Each row is a point. Two turns around zero, p and q, are shown by what they do to some points. Where does a point land after both, in the order given? Backwards means that the second turn is done in reverse. Each puzzle has new turns, and all numbers are rounded.
In the rows, 100 means zero.

Turn p:
124 88 -> 127 100
109 70 -> 122 77
67 142 -> 52 123
Turn q:
59 84 -> 56 104
72 101 -> 76 114
123 124 -> 131 111
146 92 -> 137 72
Where do these land?
q, then p backwards: 87 134 -> 120 131
q, then p: 127 124 -> 127 124
p, then q: 139 64 -> 139 64
p, then q: 76 101 -> 76 101
p, then q: 71 76 -> 71 76

Turn p:
69 78 94 76 -> 68 84 106 72
108 133 84 81 -> 111 131 83 81
123 65 100 110 -> 114 61 94 111
99 88 86 134 -> 89 89 85 132
101 135 136 99 -> 118 133 133 104
Turn q:
92 93 120 123 -> 107 94 120 124
82 112 104 93 -> 85 115 108 100
102 104 130 81 -> 102 104 129 80
148 82 42 91 -> 120 73 34 76
87 129 95 136 -> 107 130 94 137
69 92 121 83 -> 70 98 129 97
120 89 89 93 -> 110 86 86 87
Where do these land?
p, then q backwards: 99 109 69 99 -> 100 110 70 94
p, then q: 101 98 74 131 -> 95 99 74 131
p, then q: 87 93 65 90 -> 67 100 79 97
q, then p: 103 121 99 92 -> 106 119 97 91
p, then q backwards: 114 91 176 98 -> 111 88 174 117
p, then q: 119 94 80 90 -> 99 89 76 87
p, then q backwards: 77 94 137 100 -> 79 93 138 94

Turn p:
128 104 80 94 97 111 98 120 -> 128 113 92 95 100 105 91 125
123 110 113 97 99 92 86 99 -> 111 108 119 105 104 88 81 101
90 107 125 99 108 69 149 99 -> 81 104 127 104 90 74 148 101
107 91 87 110 90 98 92 111 -> 107 93 84 104 103 94 91 113
102 92 104 109 95 112 106 83 -> 106 80 106 104 98 111 104 94
78 109 84 87 115 142 60 100 -> 93 119 77 91 107 147 69 82
92 91 121 90 83 79 115 105 -> 81 92 111 95 79 76 108 106
88 86 118 85 104 84 143 84 -> 85 86 122 81 86 88 140 94
108 86 87 112 114 92 80 103 -> 103 95 88 97 130 95 88 105
71 109 100 113 110 145 83 105 -> 82 105 85 116 102 150 89 92
112 113 80 104 84 76 89 91 -> 123 104 86 107 100 72 92 88
Turn q:
109 119 102 119 115 104 94 111 -> 105 113 104 122 117 105 98 115
77 137 118 107 123 100 107 98 -> 78 132 119 109 121 88 115 107
81 108 90 117 100 133 114 107 -> 89 122 95 105 101 135 116 95
106 106 78 102 94 101 116 103 -> 113 107 85 105 89 103 116 100
124 95 118 80 93 87 97 74 -> 118 76 120 91 102 75 98 84
89 103 88 87 107 120 104 130 -> 98 118 76 82 113 118 102 110
97 83 80 91 90 83 84 91 -> 102 93 85 97 77 87 80 90
117 72 109 91 100 91 80 75 -> 105 67 107 100 100 87 76 79
81 97 92 116 117 107 130 128 -> 76 107 76 107 106 119 126 120
119 79 125 89 63 73 74 82 -> 116 64 132 84 74 81 71 99
Where do these land?
q, then p: 97 79 85 90 87 111 81 86 -> 114 86 96 89 95 105 76 78
q, then p: 117 91 96 96 84 113 154 85 -> 121 71 115 84 80 107 140 111
p, then q backwards: 108 100 106 96 117 106 87 104 -> 97 107 111 99 105 113 86 107
p, then q backwards: 109 81 116 90 89 107 97 86 -> 105 82 119 96 82 97 91 95
p, then q: 99 106 101 106 97 92 97 88 -> 98 93 106 111 96 93 100 94
q, then p: 112 112 86 103 131 110 88 86 -> 113 103 102 116 134 101 106 83
p, then q: 107 176 112 112 103 96 104 121 -> 114 135 146 144 94 104 119 126
p, then q: 103 80 102 122 105 92 81 111 -> 81 97 80 111 109 99 80 109
q, then p: 62 110 95 99 109 109 131 89 -> 92 108 94 106 77 107 137 75
q, then p: 75 77 98 98 86 90 85 131 -> 86 111 68 86 81 106 74 107
q, then p: 111 88 104 90 90 73 94 112 -> 97 97 91 85 99 78 85 119
